Each row is a point. The window is the flat piece filled in between its corners: a triangle in 3 columns, a solid with four corners in 4, and so on. A path goes straight from each point to the next, and from the last back to the first. After which points does the path pass through the window?

Window (3 x 3)
-0.011 -0.040 0.008
-0.010 -0.008 -0.020
0.035 0.039 0.087
Path:
(1): 0.045 -0.032 0.034
(2): -0.038 0.015 0.053
(3): -0.013 0.064 0.052
(4): 0.032 0.014 0.046
(5): 0.069 -0.016 0.052
(6): -0.047 0.010 0.053
(7): -0.002 0.015 0.041
(8): 0.030 0.001 0.027
(9): 0.033 -0.063 -0.020
(10): -0.026 -0.023 0.021
(11): -0.002 0.047 0.062
(12): 0.064 0.019 0.058
(13): 0.054 -0.010 0.021
(14): -0.020 0.003 0.081
(15): -0.030 0.020 0.053
(16): 0.027 -0.002 -0.071
Through the window after points: 7, 9

Window (6 x 6)
0.019 0.006 -0.062 -0.002 -0.012 0.000
-0.038 -0.043 0.069 0.028 -0.057 -0.051
-0.015 0.003 0.036 0.010 0.088 -0.036
-0.054 0.006 0.044 0.075 0.006 -0.054
-0.060 0.089 -0.068 -0.009 0.005 0.042
0.077 0.008 0.011 -0.019 -0.029 -0.055
Path:
(1): 0.001 0.011 0.062 0.033 0.021 -0.005
(2): -0.032 0.009 0.025 0.011 0.014 -0.060
(3): -0.029 0.008 0.010 -0.002 0.046 -0.045
(4): 0.019 0.015 0.015 0.042 0.002 0.044
(5): -0.004 0.039 0.020 0.045 -0.007 0.030
(6): -0.008 0.044 -0.078 -0.027 0.026 -0.052
(7): -0.027 0.006 -0.022 0.002 -0.073 -0.103
(8): -0.021 0.005 0.041 0.044 0.000 0.060
(9): -0.024 -0.009 0.054 0.051 -0.020 -0.026
(10): -0.066 -0.028 0.032 0.012 -0.018 -0.091
(11): -0.050 0.008 -0.026 0.014 -0.007 -0.041
(12): -0.043 0.015 0.053 0.027 -0.005 0.046
Through the window after points: 3, 9

Window (8 x 8)
0.050 -0.041 0.000 0.014 0.030 0.035 -0.033 0.002
-0.033 0.030 0.024 0.070 0.017 -0.006 0.072 -0.003
-0.045 -0.036 -0.008 0.030 0.052 -0.037 -0.111 -0.043
0.079 -0.001 -0.001 -0.049 -0.100 0.023 0.057 -0.010
0.061 0.035 -0.012 -0.044 0.007 0.002 0.082 -0.039
-0.006 -0.036 0.037 -0.046 0.054 -0.031 -0.109 0.028
0.001 -0.041 0.073 0.061 0.048 -0.043 -0.045 -0.048
-0.025 0.024 0.046 0.013 -0.005 0.061 0.105 -0.063
Path:
(1): 0.002 0.019 0.030 0.010 0.045 0.027 -0.073 -0.007
(2): 0.051 0.062 0.018 0.028 -0.001 0.075 -0.050 -0.031
(3): 0.029 -0.064 0.021 -0.025 0.001 -0.029 0.027 -0.026
(4): -0.022 -0.099 0.026 -0.042 0.017 -0.018 0.038 -0.021
(5): 0.059 0.062 0.006 0.001 -0.016 0.002 -0.081 -0.001
(6): -0.006 0.012 0.048 0.039 0.039 -0.009 -0.025 -0.016
(7): -0.004 -0.043 0.038 0.039 0.026 -0.032 0.000 -0.030
(8): -0.046 -0.047 0.010 0.028 0.017 0.034 0.057 -0.025
(9): 0.001 0.024 0.031 0.003 0.007 0.012 0.010 -0.055
(10): 0.022 0.019 0.019 -0.006 -0.001 0.021 0.004 -0.026
(11): 0.001 -0.066 -0.016 -0.025 0.016 -0.013 0.025 0.012
(12): 0.003 -0.049 0.025 -0.031 0.023 -0.023 -0.017 0.004
Through the window after points: 4, 6, 8, 12

Window (9 x 9)
-0.074 0.020 0.028 0.001 0.056 0.070 0.015 -0.043 -0.029
-0.026 0.034 0.041 0.026 0.046 -0.012 0.036 0.063 -0.002
-0.011 -0.004 -0.058 0.034 0.023 0.037 0.016 0.015 0.011
0.079 0.001 0.065 0.047 -0.085 0.009 0.017 -0.092 0.058
-0.027 0.042 -0.015 0.026 0.032 -0.075 -0.038 0.025 -0.005
-0.022 0.008 -0.062 -0.050 -0.049 0.033 0.029 0.011 0.063
0.008 -0.012 -0.010 -0.030 0.060 -0.009 -0.008 0.008 0.008
-0.046 -0.017 0.002 0.011 0.040 -0.004 -0.071 0.056 0.013
0.123 0.010 0.043 0.010 -0.096 -0.003 -0.115 -0.038 -0.050
Path:
(1): 0.019 0.047 0.037 0.000 -0.003 0.019 -0.006 -0.039 0.023
(2): -0.003 -0.038 0.011 0.034 -0.004 0.019 0.017 -0.027 0.005
(3): -0.053 -0.071 -0.047 0.009 0.009 -0.043 -0.028 0.056 -0.071
(4): 0.012 0.050 0.039 -0.006 0.056 0.034 -0.046 0.001 0.084
(5): 0.033 0.054 -0.026 0.019 0.016 0.050 -0.027 0.023 0.055
(6): -0.017 -0.026 -0.005 -0.008 -0.015 -0.009 -0.030 -0.020 -0.004
(7): -0.037 -0.010 0.015 0.017 -0.022 -0.027 0.014 0.051 -0.056
(8): 0.006 0.057 0.018 0.021 0.075 -0.009 -0.028 0.017 0.057
(9): 0.027 0.068 0.035 0.006 0.021 0.045 -0.043 -0.014 0.065
(10): -0.046 -0.016 0.005 0.041 -0.023 0.016 0.030 -0.034 -0.040
(11): -0.092 -0.065 -0.029 -0.033 0.021 -0.036 -0.004 0.018 -0.042
(12): -0.001 0.022 0.020 0.027 0.037 0.012 -0.054 0.047 0.031
Through the window after points: 1, 3, 7, 11

Window (11 x 11)
0.049 -0.009 -0.059 -0.037 -0.006 0.058 -0.050 0.087 0.057 0.004 -0.044
0.001 -0.009 -0.064 -0.016 0.034 0.027 0.024 0.012 0.033 0.051 0.052
0.075 -0.010 0.044 -0.053 -0.021 -0.013 0.031 0.018 0.026 -0.013 -0.022
-0.033 0.078 -0.005 0.016 0.000 -0.077 0.030 -0.110 -0.043 -0.026 -0.020
0.035 0.055 -0.007 -0.021 0.011 0.050 -0.032 0.049 0.084 0.023 0.057
-0.019 -0.044 0.008 0.035 -0.001 0.045 0.004 0.000 0.054 0.054 -0.054
0.040 0.008 0.035 0.034 -0.021 -0.024 0.066 -0.092 -0.022 -0.111 0.046
-0.012 0.019 0.009 0.022 0.071 0.038 0.051 -0.024 -0.007 0.003 -0.039
0.016 -0.010 -0.010 -0.002 0.043 0.048 -0.051 -0.016 -0.009 0.061 -0.004
0.103 0.075 -0.020 0.063 -0.033 0.012 0.065 0.023 -0.009 -0.004 0.124
0.001 -0.009 0.043 0.041 0.037 -0.091 0.022 -0.040 -0.016 -0.061 -0.024
Path:
(1): 0.009 0.039 -0.012 -0.028 -0.006 0.032 -0.029 0.048 0.042 0.011 0.041
(2): -0.009 0.020 0.028 0.014 0.016 -0.012 0.010 0.005 -0.029 -0.024 0.028
(3): 0.035 0.020 -0.063 0.041 0.026 0.017 0.020 -0.086 0.074 0.015 -0.020
(4): 0.077 -0.014 -0.003 0.011 0.052 0.004 -0.005 -0.055 0.050 0.019 -0.073
(5): 0.009 0.009 0.005 -0.016 -0.001 0.025 0.006 0.019 -0.009 0.002 0.022
(6): 0.006 0.044 0.022 -0.020 0.002 0.028 -0.005 0.029 -0.010 -0.023 0.037
(7): 0.064 0.001 -0.063 0.037 0.030 0.013 0.051 -0.020 0.111 0.047 0.021
(8): 0.047 0.041 -0.011 -0.018 0.030 0.011 0.009 -0.031 0.036 -0.004 -0.007
(9): -0.006 -0.026 0.020 0.024 -0.053 0.023 0.025 0.032 -0.036 0.005 0.048
(10): -0.012 0.037 0.024 0.001 0.014 -0.021 0.018 0.002 -0.034 -0.008 0.021
(11): 0.063 -0.034 -0.046 0.067 0.020 -0.004 0.057 -0.102 0.069 -0.001 0.020
(12): 0.068 0.042 -0.036 0.025 -0.002 0.000 0.027 -0.030 0.036 0.001 0.053
(13): 0.039 0.028 0.017 0.049 -0.018 0.026 0.048 0.033 -0.023 0.004 0.053
(14): -0.025 0.008 0.010 0.005 0.001 0.042 0.017 -0.004 -0.040 0.016 0.061
(15): 0.079 0.008 -0.051 0.014 0.053 -0.028 0.050 -0.036 0.084 -0.023 -0.032
(16): 0.091 0.016 -0.016 0.026 0.041 0.038 0.012 -0.010 0.082 0.008 -0.021
Through the window after points: 4, 12, 14, 16

Window (12 x 12)
0.002 0.075 -0.064 -0.005 0.055 0.082 0.001 0.078 -0.017 0.045 0.000 -0.001
-0.022 -0.001 -0.008 0.031 0.024 -0.022 -0.080 0.024 -0.059 -0.054 0.029 0.047
0.052 0.018 -0.028 -0.007 0.108 0.007 -0.056 0.089 -0.034 -0.007 -0.015 0.029
0.100 0.051 -0.022 -0.002 0.036 -0.055 -0.032 0.027 0.003 0.020 0.014 0.058
0.010 -0.033 -0.070 -0.012 -0.029 -0.013 -0.008 0.017 0.002 -0.051 -0.013 -0.031
-0.061 0.025 -0.042 -0.003 0.024 0.024 0.029 0.067 -0.094 0.013 -0.017 -0.031
0.041 -0.063 0.050 0.023 -0.062 -0.025 0.003 0.051 0.006 0.002 0.068 0.041
-0.021 0.042 -0.022 0.003 0.068 -0.041 -0.034 0.012 0.036 -0.013 0.053 -0.049
0.007 -0.028 -0.071 -0.054 0.003 0.022 0.033 -0.017 -0.011 0.087 -0.062 0.056
-0.037 -0.008 0.026 0.113 0.007 0.030 0.021 0.057 -0.026 0.037 -0.037 0.028
-0.044 -0.046 0.000 -0.042 -0.103 -0.039 0.007 0.040 0.020 0.017 -0.027 0.044
0.022 0.037 0.094 0.021 -0.012 0.012 0.029 -0.032 0.047 0.038 -0.002 0.003
Path:
(1): -0.021 0.013 -0.001 -0.008 0.020 0.024 0.042 0.043 -0.011 0.007 0.017 0.049
(2): 0.013 0.032 -0.030 -0.024 0.068 0.014 0.004 0.041 -0.015 -0.003 -0.008 0.041
(3): 0.012 0.008 -0.031 0.019 0.004 0.004 -0.038 0.041 -0.007 0.036 0.004 -0.014
(4): 0.002 -0.047 -0.050 -0.019 -0.076 -0.030 -0.087 -0.006 -0.020 0.058 -0.009 -0.024
(5): -0.028 0.022 0.018 -0.012 0.020 -0.010 0.065 0.062 0.027 -0.022 0.000 0.054
(6): -0.056 0.006 -0.015 -0.004 0.051 -0.038 0.059 -0.002 0.040 -0.030 0.049 0.005
(7): 0.036 0.032 -0.017 0.023 0.016 0.001 -0.091 0.048 -0.014 0.026 -0.004 -0.039
(8): 0.020 0.009 -0.028 0.057 0.012 -0.013 -0.067 0.032 -0.033 0.066 -0.052 -0.023
Through the window after points: 2, 4, 6

Window (14 x 14)
-0.009 -0.036 -0.004 -0.019 0.005 -0.003 -0.019 -0.064 0.040 0.036 -0.019 0.108 0.027 -0.009
0.002 -0.035 -0.020 -0.011 0.016 -0.063 -0.027 0.010 0.028 0.038 -0.031 -0.001 0.039 -0.019
-0.049 0.028 0.012 -0.031 0.073 0.028 0.106 0.054 -0.006 -0.094 -0.062 0.010 0.010 -0.011
-0.006 0.120 0.093 0.039 -0.020 -0.032 0.016 -0.015 -0.001 0.016 -0.123 -0.055 -0.096 -0.039
0.040 -0.029 -0.026 -0.048 -0.026 0.018 -0.032 -0.045 -0.029 -0.005 -0.004 0.019 0.043 -0.028
-0.088 -0.023 -0.036 -0.016 -0.022 0.040 0.010 -0.012 0.046 -0.014 0.043 0.001 0.038 -0.053
0.000 0.056 0.021 0.070 0.025 0.015 0.052 -0.026 0.045 -0.067 -0.092 -0.044 0.008 -0.015
-0.020 -0.014 -0.109 0.012 -0.027 -0.009 0.028 -0.032 0.014 0.020 0.072 0.059 -0.001 0.020
-0.028 0.033 0.040 0.042 0.018 0.016 -0.035 -0.014 -0.014 0.044 0.033 -0.004 0.018 0.038
0.052 0.056 0.069 -0.032 -0.064 -0.008 0.130 -0.009 0.103 -0.008 -0.065 -0.036 -0.010 0.003
0.007 -0.020 -0.028 0.032 0.008 0.057 -0.053 0.034 0.022 0.038 -0.014 0.038 -0.033 0.005
-0.001 -0.012 -0.050 -0.055 0.040 0.010 -0.043 -0.060 0.056 0.024 0.027 0.011 -0.016 0.020
0.001 0.028 -0.011 -0.005 -0.010 -0.016 -0.015 0.009 0.059 -0.057 0.061 0.044 0.013 -0.026
-0.024 0.028 0.112 0.062 -0.043 -0.031 0.034 -0.013 0.017 -0.057 -0.089 -0.071 -0.100 0.032
Path:
(1): -0.007 0.055 0.026 0.001 -0.030 -0.010 -0.010 -0.011 0.021 -0.014 -0.054 -0.005 -0.016 -0.001
(2): 0.003 0.021 0.024 0.022 0.040 -0.001 0.017 -0.022 0.019 0.041 -0.031 -0.015 -0.070 -0.042
(3): 0.011 -0.023 0.045 0.008 0.044 -0.027 0.045 -0.057 0.014 0.037 0.020 0.027 -0.022 -0.036
(4): -0.015 0.041 -0.033 -0.019 -0.021 0.033 -0.041 -0.002 0.043 -0.013 -0.017 -0.018 0.017 0.042
(5): -0.042 0.060 0.032 0.023 -0.055 -0.007 -0.019 -0.026 0.019 -0.015 -0.063 -0.020 -0.024 0.009
(6): 0.025 -0.014 0.038 0.032 0.051 -0.013 0.085 0.006 0.026 -0.023 -0.009 -0.022 -0.060 -0.023
(7): 0.020 -0.016 0.049 0.027 0.020 -0.020 0.026 -0.003 0.054 -0.036 -0.009 -0.031 -0.039 -0.047
(8): -0.051 0.048 -0.023 -0.030 -0.026 0.018 -0.021 -0.038 0.001 0.003 -0.040 0.020 -0.016 0.077
(9): -0.045 0.014 0.003 -0.021 -0.032 -0.045 -0.043 0.010 -0.001 0.011 -0.053 0.013 0.034 0.039
(10): 0.026 0.003 0.024 0.031 0.008 0.021 0.017 -0.052 0.045 0.016 0.003 0.005 -0.037 -0.032
(11): 0.013 -0.032 0.031 0.018 -0.012 0.023 0.035 -0.033 0.048 0.019 -0.020 -0.037 -0.069 -0.110
(12): -0.051 0.067 -0.003 0.009 0.012 -0.042 0.005 0.028 0.030 -0.035 -0.044 0.025 0.051 0.112
Through the window after points: 1, 3, 5, 7

Window (14 x 14)
0.015 -0.037 0.039 0.023 0.018 0.048 0.047 -0.119 -0.003 -0.067 0.009 -0.027 0.028 -0.027
-0.052 0.043 0.091 0.004 0.000 0.029 -0.031 0.062 0.014 -0.047 -0.044 -0.003 0.002 -0.010
-0.025 0.037 0.051 0.090 0.001 0.034 0.018 0.000 -0.022 0.023 -0.002 0.022 0.012 -0.053
0.020 0.020 0.081 0.018 -0.057 0.035 0.004 -0.064 0.013 0.023 0.012 -0.033 0.029 -0.020
0.077 -0.037 -0.071 -0.071 0.017 -0.073 0.005 0.027 0.034 -0.064 0.022 -0.006 -0.058 0.030
-0.055 0.081 0.044 0.023 0.036 0.058 0.029 0.022 0.006 0.011 -0.025 -0.066 0.020 0.023
0.003 -0.021 -0.003 0.021 -0.047 0.068 0.015 -0.094 0.020 -0.048 0.074 0.034 0.032 0.021
0.021 -0.049 -0.082 -0.083 -0.045 -0.022 0.069 0.014 0.037 -0.062 -0.021 -0.011 -0.026 -0.014
-0.049 0.024 0.004 -0.027 0.022 -0.009 -0.021 0.144 -0.027 -0.038 -0.004 -0.113 0.028 -0.030
0.079 -0.038 -0.079 -0.095 0.006 0.050 -0.017 -0.017 0.020 -0.049 0.001 0.005 -0.023 -0.025
0.018 -0.042 -0.020 -0.040 -0.021 0.013 0.009 -0.069 -0.054 -0.025 -0.013 0.015 0.018 0.033
-0.020 -0.028 0.034 0.088 -0.012 0.043 -0.005 0.014 0.029 0.004 -0.045 -0.051 0.026 0.016
0.010 0.084 0.056 0.079 -0.032 0.043 0.008 0.051 -0.026 -0.047 -0.043 -0.044 0.030 0.000
0.019 0.051 -0.093 -0.027 -0.015 -0.098 -0.061 0.045 0.065 -0.056 -0.055 0.014 0.016 -0.027
Path:
(1): -0.039 0.036 -0.013 0.019 -0.061 0.051 -0.059 0.022 -0.001 -0.022 0.004 -0.065 -0.053 0.000
(2): 0.025 -0.006 0.067 0.033 0.032 -0.001 0.064 -0.022 0.003 0.005 -0.013 0.020 0.076 -0.029
(3): 0.075 -0.044 0.024 0.003 -0.039 0.068 0.067 0.016 0.061 -0.034 0.049 0.012 0.095 0.078
(4): -0.052 0.006 -0.040 -0.020 0.006 -0.021 -0.012 -0.092 -0.032 -0.062 -0.028 -0.029 -0.076 -0.086
(5): 0.021 0.006 -0.057 -0.031 -0.051 -0.007 -0.017 -0.014 -0.035 -0.037 -0.001 -0.050 -0.034 0.035
(6): 0.042 -0.023 0.007 -0.021 0.052 -0.031 0.026 0.027 0.061 -0.041 0.007 0.027 0.001 -0.017
(7): 0.093 -0.011 0.030 -0.044 0.031 -0.008 0.053 -0.035 0.002 -0.075 0.006 -0.036 0.056 0.024
(8): -0.057 -0.022 -0.035 0.013 -0.047 0.031 -0.024 -0.042 -0.024 -0.003 -0.023 0.016 -0.025 -0.015
(9): 0.019 -0.001 0.020 0.040 -0.024 0.018 0.011 -0.034 -0.004 -0.055 -0.032 -0.059 -0.031 -0.027
(10): -0.007 -0.026 -0.005 -0.044 0.010 0.031 0.033 -0.023 0.012 -0.016 0.023 0.031 0.079 0.018
(11): 0.027 0.004 0.022 -0.007 -0.008 0.003 0.018 0.010 0.015 -0.017 -0.030 -0.006 0.051 0.005
(12): -0.009 -0.019 -0.025 -0.005 -0.014 0.036 -0.012 -0.018 0.015 -0.049 -0.003 -0.047 -0.028 -0.004
(13): 0.006 0.016 -0.038 0.020 -0.065 0.003 -0.020 -0.035 -0.013 -0.027 0.009 -0.060 -0.044 -0.009
(14): 0.012 0.016 0.003 -0.026 0.017 0.002 -0.001 0.039 0.030 -0.023 -0.025 0.004 0.030 -0.003
(15): -0.012 0.021 0.033 0.002 0.014 0.045 0.018 0.038 0.011 -0.007 -0.032 -0.013 0.044 0.004
(16): -0.021 0.027 -0.029 0.028 -0.034 -0.010 0.024 -0.069 -0.002 -0.043 0.034 -0.038 -0.068 -0.028
Through the window after points: 1, 3, 5, 7, 9, 15

Window (14 x 14)
0.031 0.067 -0.052 0.042 -0.045 -0.020 0.010 0.029 -0.045 -0.009 -0.027 0.025 -0.001 0.006
-0.018 0.098 -0.065 0.088 -0.057 -0.020 0.019 0.085 0.016 -0.033 0.046 -0.003 0.005 -0.036
-0.022 -0.110 -0.088 -0.063 0.014 0.060 0.019 0.052 0.025 -0.045 -0.024 0.019 0.041 0.017
0.008 0.066 -0.059 0.067 -0.009 -0.068 0.053 0.032 0.004 0.042 0.024 -0.041 -0.074 0.015
0.000 0.006 0.046 -0.011 0.053 -0.015 -0.060 0.016 -0.014 0.040 0.040 0.018 -0.072 -0.078
0.005 -0.006 0.081 -0.025 0.048 0.066 0.035 -0.001 -0.002 0.010 0.046 0.029 -0.036 -0.037
-0.069 -0.071 -0.025 -0.057 0.015 0.062 0.004 0.052 -0.024 0.061 -0.025 -0.024 0.062 0.022
-0.006 -0.014 0.095 -0.013 0.024 0.008 -0.032 0.063 -0.009 -0.049 0.051 0.006 -0.046 0.027
-0.047 0.068 -0.054 0.062 -0.014 -0.052 0.032 -0.006 -0.025 -0.065 0.007 -0.048 -0.005 -0.007
-0.054 -0.089 -0.011 -0.057 -0.060 -0.029 0.059 0.067 -0.019 0.036 -0.017 0.016 0.052 -0.040
-0.019 -0.081 -0.018 0.052 -0.008 0.008 0.017 0.036 0.019 0.021 -0.045 -0.011 0.042 -0.009
0.012 -0.102 -0.023 -0.061 -0.066 0.037 0.011 0.050 -0.005 -0.007 0.009 -0.063 0.082 -0.021
0.027 -0.009 0.029 -0.004 0.088 -0.008 -0.002 0.023 -0.035 0.012 0.086 0.052 0.027 -0.009
-0.025 0.082 -0.039 0.044 -0.061 -0.047 -0.006 -0.031 0.044 -0.029 0.059 0.015 0.010 0.044
Path:
(1): 0.009 -0.016 -0.021 0.020 -0.032 -0.007 -0.023 0.064 -0.056 0.005 0.082 -0.012 -0.062 0.028
(2): -0.038 -0.035 -0.012 0.069 -0.027 0.006 0.016 0.000 -0.082 0.017 0.012 0.042 -0.006 -0.006
(3): 0.047 0.016 0.017 -0.060 0.094 -0.022 -0.006 0.066 0.072 0.006 0.057 -0.021 0.025 -0.015
(4): -0.020 0.020 0.067 -0.057 0.055 0.016 0.011 0.059 0.054 -0.018 -0.024 0.020 0.034 0.016
(5): -0.012 -0.057 -0.090 0.046 -0.084 -0.001 0.005 0.025 -0.042 -0.002 0.033 -0.034 -0.014 -0.020
(6): -0.001 -0.008 -0.034 0.082 -0.117 -0.005 -0.011 -0.011 -0.006 -0.018 0.058 0.033 -0.025 0.008
(7): -0.028 0.063 -0.028 -0.005 0.010 -0.029 0.015 0.024 0.033 -0.016 0.026 -0.010 0.031 0.013
(8): -0.011 -0.005 0.016 -0.002 0.029 -0.027 0.034 0.042 0.062 0.037 -0.063 -0.009 0.064 -0.022
(9): -0.012 -0.030 -0.006 -0.006 0.001 0.025 0.009 0.030 -0.034 -0.010 0.036 -0.002 -0.020 -0.023
(10): -0.004 -0.008 -0.020 0.058 -0.025 0.009 -0.013 0.006 -0.046 -0.012 0.032 0.008 -0.035 0.016
(11): -0.005 0.028 -0.008 -0.031 0.050 -0.013 0.018 0.052 0.054 0.004 0.017 -0.007 0.027 -0.031
(12): -0.015 -0.016 -0.011 -0.013 0.008 0.004 0.007 0.047 0.027 0.006 -0.007 -0.011 0.023 -0.016
(13): 0.023 -0.078 -0.013 0.026 -0.055 0.014 0.003 0.015 -0.078 0.001 0.052 -0.009 0.032 -0.018
(14): -0.007 -0.036 0.026 0.004 0.001 0.021 -0.017 0.050 -0.019 -0.020 0.070 0.051 -0.027 0.015
(15): -0.005 0.035 0.052 -0.013 0.034 -0.034 0.006 0.028 0.016 -0.022 -0.021 -0.073 0.016 -0.002
(16): -0.031 0.037 -0.034 0.011 0.010 -0.038 0.053 -0.002 0.069 -0.010 -0.068 -0.006 0.086 -0.032
Through the window after points: 2, 6, 12, 14

Window (14 x 14)
-0.014 -0.065 0.002 -0.001 0.039 -0.111 -0.037 0.063 -0.060 -0.026 0.034 0.047 0.006 -0.022
-0.046 -0.010 0.047 0.028 0.018 -0.077 -0.031 0.102 0.018 -0.006 0.070 0.050 0.005 -0.050
0.060 -0.015 0.033 0.041 0.082 -0.032 0.066 0.027 0.026 0.066 -0.092 0.004 0.019 0.020
-0.025 -0.052 0.027 0.021 0.022 -0.021 -0.092 0.067 0.013 -0.018 0.003 0.006 -0.007 0.017
-0.025 0.000 0.015 -0.042 -0.002 0.071 -0.030 0.011 -0.009 -0.065 -0.028 -0.026 0.015 -0.088
0.132 -0.001 0.027 0.026 0.034 -0.029 -0.011 0.027 0.019 0.052 -0.030 -0.003 0.029 -0.019
-0.022 0.052 -0.023 0.023 -0.012 0.056 -0.019 -0.019 -0.024 -0.058 0.029 -0.041 -0.009 -0.015
0.071 -0.022 -0.028 -0.029 0.040 0.005 0.032 0.043 0.038 0.087 -0.040 0.049 0.055 0.031
0.088 -0.016 0.034 -0.032 0.060 0.004 0.050 0.053 0.035 -0.011 -0.013 -0.017 0.035 0.041
-0.040 0.001 0.028 -0.024 -0.041 0.031 -0.019 -0.023 -0.015 0.000 0.028 -0.118 0.011 -0.042
-0.019 -0.006 0.024 0.002 -0.110 0.042 0.001 -0.010 -0.005 -0.070 -0.013 -0.042 0.000 -0.029
0.106 -0.073 -0.007 0.053 0.070 0.036 0.064 0.071 0.014 0.058 -0.031 0.003 0.066 0.007
0.082 -0.065 0.005 -0.003 0.057 0.022 0.044 0.012 0.043 0.041 -0.007 0.024 -0.039 -0.008
-0.011 0.012 -0.021 -0.017 -0.034 0.014 -0.016 0.080 -0.021 -0.028 -0.010 -0.060 -0.046 -0.040
Path:
(1): 0.008 -0.048 -0.046 -0.016 -0.007 0.026 -0.007 0.024 0.061 -0.021 -0.039 -0.041 -0.005 -0.024
(2): 0.031 -0.006 -0.038 -0.017 -0.005 -0.015 -0.022 0.021 0.068 -0.051 -0.029 -0.014 0.026 -0.070
(3): -0.007 -0.011 0.035 -0.015 -0.004 0.059 0.003 0.022 -0.035 -0.004 -0.013 -0.012 0.009 -0.016
(4): 0.044 -0.009 0.078 0.003 0.021 0.010 -0.022 0.090 -0.034 0.039 -0.052 0.039 0.028 0.018
(5): 0.026 -0.053 -0.078 0.018 0.041 -0.021 0.028 0.002 0.063 -0.035 0.038 -0.013 0.003 -0.021
(6): 0.023 -0.006 -0.048 0.039 0.035 -0.059 -0.003 0.022 0.046 -0.005 0.040 -0.006 -0.002 -0.066
(7): 0.023 -0.028 0.047 0.003 0.021 0.002 0.009 0.065 -0.001 0.029 -0.022 0.016 0.028 0.010
(8): 0.023 0.001 0.043 0.009 -0.001 0.013 -0.009 0.022 -0.037 -0.004 -0.001 -0.017 0.012 0.007
Through the window after points: 2, 6
